Each row of a before or after table is a point. One or more steps were done to the points. Then noise was added and the rows were shuffled. The steps act on columns, c1 being the first. Name the steps. A step turns or swaps two columns, mirrors them in a line or flattens them onto one, adds a multiple of one to another, or multiplies or shifts one. Angles are multiples of 10 degrees, from the lower column toward the higher: turns from -170 to 170, lines from 10 to 170 but not 90. Use the fewest steps. Two steps may share a column if one is a turn and the other turns, adds or multiplies; they go together, in the order done. Otherwise the lowest column goes first.

Before (11 x 3):
[[  9  -9  12]
 [-37  -6  -6]
 [  6 -24   7]
 [ -7   4   3]
 [ -2 -14  18]
 [-29 -27   5]
 [ -8  45 -21]
 [  1  30 -36]
 [ -7 -23 -39]
 [-14 -14  14]
 [  2 -27  14]]
After (11 x 3):
[[ 11 -25   0]
 [ -4 -15  15]
 [  1  31 -28]
 [-58  -6 -10]
 [-48 -27  -4]
 [-12   3   4]
 [ 14  -9  10]
 [  2 -27   6]
 [-21 -14  10]
 [-11 -25 -45]
 [-13  43 -10]]
Steps: multiply c1 by 1.6; add 0.3 times c2 to c3

Before (13 x 6):
[[-10  10 -18  -3  -6  -2]
 [  3   8 -19  11   7 -13]
 [  3  10  32  20   6   1]
 [-13  -8 -16  -7   8   7]
 [ -3 -18  11   7  -2  -6]
 [  9  10 -11  -5  -8 -17]
 [-12  15 -17  -3   4  -9]
 [  4  -4 -11  -4  -5  -5]
 [  0  11   7  -4   6   4]
 [  7   7  13  -1 -60  -8]
 [ -9  15 -18   0   3   7]
 [-16  13 -14  -2   5  -8]
 [ -7   3 -15   8   1   6]]
After (13 x 6):
[[ -7  -1 -16  -5   7  -7]
 [  8  -8  12  57  21   7]
 [-11   9 -16  -7  -9  -6]
 [ -5  16  11   2   8   8]
 [ -1 -10   6  -4  -7  -5]
 [-16 -14 -14  -3  -4   4]
 [-12 -17 -19  -3  -3   5]
 [  5   3 -11   6  -3   7]
 [-11 -15 -17  -2   0  -9]
 [-11 -11 -18   8   0  -1]
 [  3 -11  33 -13  17  -3]
 [  8 -13 -11   8  -1  15]
 [  3 -10 -18 -11   8  11]]
Steps: turn c2 and c6 by -170 degrees; turn c4 and c5 by 110 degrees

Before (13 x 9):
[[-10   5   7  -4  -2  16 -10 -28  14]
 [ 26  17  31 -12 -21 -18   2 -27  17]
 [ 11  -8  -4 -33   1  26  -9  12 -17]
 [ -1  14   8 -11 -30 -22   2 -36  -7]
 [-21  13  12 -20  -5 -17   6 -19  21]
 [ 21 -40   5  -4 -15  -8 -19  11  20]
 [ -8  18  38   3 -30 -15  -1 -11   5]
 [ 20 -36   7  17   8  -6  12   5   7]
 [ 11 -60  10  11   3   6   4   2  15]
 [ -2   6  15 -13 -29 -12  24 -21  13]
 [  7 -32   0   8  10 -10  -9   2   3]
 [ 20 -24  -7  19  -2  -5   1  14  22]
 [ 14 -32  -7  12 -16   7   0   7  13]]
After (13 x 9):
[[-23   8 -17 -21  -2 -17   5 -21  22]
 [ 13 -32   8  12  17   6   0   5  14]
 [ -4  -4 -27 -14  17 -12  25 -20  14]
 [ 21 -35  12  15 -10  -6  11   4   6]
 [ -6   1 -51   5   5 -15  -2 -10   4]
 [  9 -59  15  12  -6   7   6   1  15]
 [ 20 -21  12  17   4  -5   3  14  23]
 [ -2   6 -25  -9  23 -23   3 -34  -7]
 [ 25   1 -41 -12   0 -20   5 -28  18]
 [  5 -29  14   9  -9 -10 -10   1   4]
 [ 21 -42   4  -4  10  -8 -18  12  20]
 [-10   3  -6  -5  -2  17 -11 -27  15]
 [  9  -6   6 -34   1  27  -9  13 -17]]
Steps: turn c3 and c5 by -150 degrees; turn c2 and c3 by -20 degrees

Before (14 x 12):
[[  5  -5 -23   8  10 -18  -4 -28  20   3  -9   4]
 [  5   8  -5  -6 -16 -13  27  21 -36   0 -38   1]
 [-23 -17   0   3 -18   5  34  10 -10   0  15 -16]
 [ 14  -9 -17 -39  -1  -8  -4   3   1  35  52   5]
 [-31  11 -18  45  18 -17   0  45   9 -13 -20 -22]
 [-37  16 -13 -33  -9 -17 -37  28  -5  11  14 -45]
 [ 35  13  12  33 -10  11  -3   0  -9  19 -13   3]
 [ -2   1 -37 -10  -6  32  51  50 -51  16 -15 -45]
 [  3  25   5 -14 -11 -28  14   6  -5 -34  -1 -40]
 [ 20 -43 -15   2   5  30   3   3  21  26 -34 -10]
 [-37   9  -9  39   8   0 -17 -25  23  50  27 -22]
 [  4   6   0   5   6  42 -39 -26   8 -10   7  11]
 [ 20  22  45  27  51 -50  16 -21   6  20 -30  18]
 [ 13  22   2 -44   1 -16  24   7  35  29 -24   2]]
After (14 x 12):
[[ 39  10  -1  -1 -50 -19   1  45  13   1 -22 -22]
 [ 31  12   2   3  32 -17 -37  30  -5 -22  14 -48]
 [ -4   1   6   1  15  29  50  51 -43 -16 -15 -44]
 [-39  12   2 -19 -26  15  -3  -2 -10  -8 -12   3]
 [-27 -42  -6   2  -2  34   6   3  24 -16 -31 -10]
 [ 19   9  -7  -9 -40   0 -15 -25  27 -59  29 -22]
 [-25 -12   1  14  36  -8   0   4   3 -29  55   6]
 [-23  21  -5  17  42 -15  24   8  30 -25 -26   2]
 [ 12  27   2  -4  18 -25  17   7  -3  32   0 -40]
 [ -5   9   5 -10  11 -14  30  22 -35  -3 -39   2]
 [  0   5  -2   2  -9  42 -39 -25  10  11   6  14]
 [-25  22   2  40 -41 -51  14 -20  -1 -12 -31  19]
 [ 21 -15   3 -16   5   7  31  12  -7  -3  17 -13]
 [ -4  -8  -6   3 -10 -18  -4 -28  23  -3 -10   2]]
Steps: turn c1 and c10 by 160 degrees; flatten c3 and c9 onto the line at 100 degrees; turn c4 and c5 by -110 degrees

Before (8 x 18):
[[ -4  -1 -12  -3  17  16   8   6  15  -9  25   1  -2  33   8   1   9  14]
 [ -3   7 -10  12 -11  -3 -10   8 -23 -34  14  17  17 -23  -9  10   3  28]
 [ -4   9   6  -3  31  16  -2  19  14   2  -5  10  -7  -9   3 -16  25  10]
 [-14  13   2  -8   8 -16  -7 -13 -12   2  -4   0  -1  29 -19   3  13  -9]
 [ -4 -15  12 -10   7  21 -35   9 -13 -36   6  11   4   5 -26  15  18  18]
 [  7  -4  -6 -17  -4 -29   2  15   1   5  -7   5  38  11  33  14 -15  18]
 [  0   9  -6  -2 -11  14   0  16 -13 -13  -9  -9 -27   0 -12   4   2   5]
 [  3 -30  20  -7 -18 -22  -2 -60  23 -13  -6   4   6   2 -22  -5 -11   3]]
After (8 x 18):
[[  4 -30  20  -7  27 -21 -22 -60   8  -8  -6   4   5   1  -2  -5 -12   2]
 [-14  13   2  -8 -14 -16 -20 -14  -4   6  -5   0  -1  29   4   4  13  -8]
 [  7  -5  -6 -17   2 -30  33  14   3  11  -8   5  37  11   3  14 -14  17]
 [ -4  -1 -12  -1   9  17  11   6 -21 -34  24   0  -2  33  -6   2   9  13]
 [ -3 -16  12  -7 -16  20 -32   9  -4 -42   7  10   4   5  30  15  18  18]
 [ -5   9   6  -4   2  18   3  21 -33   7  -5   9  -8 -12   3 -15  25  11]
 [ -4   7 -10  13 -18  -3 -11   9  18 -49  14  18  17 -23   8  10   4  28]
 [  0  10  -8  -3 -10  14 -13  16  15  -4  -9 -10 -27   0  -2   5   2   5]]
Steps: turn c5 and c9 by -110 degrees; turn c7 and c15 by -80 degrees; add -1 times c11 to c10
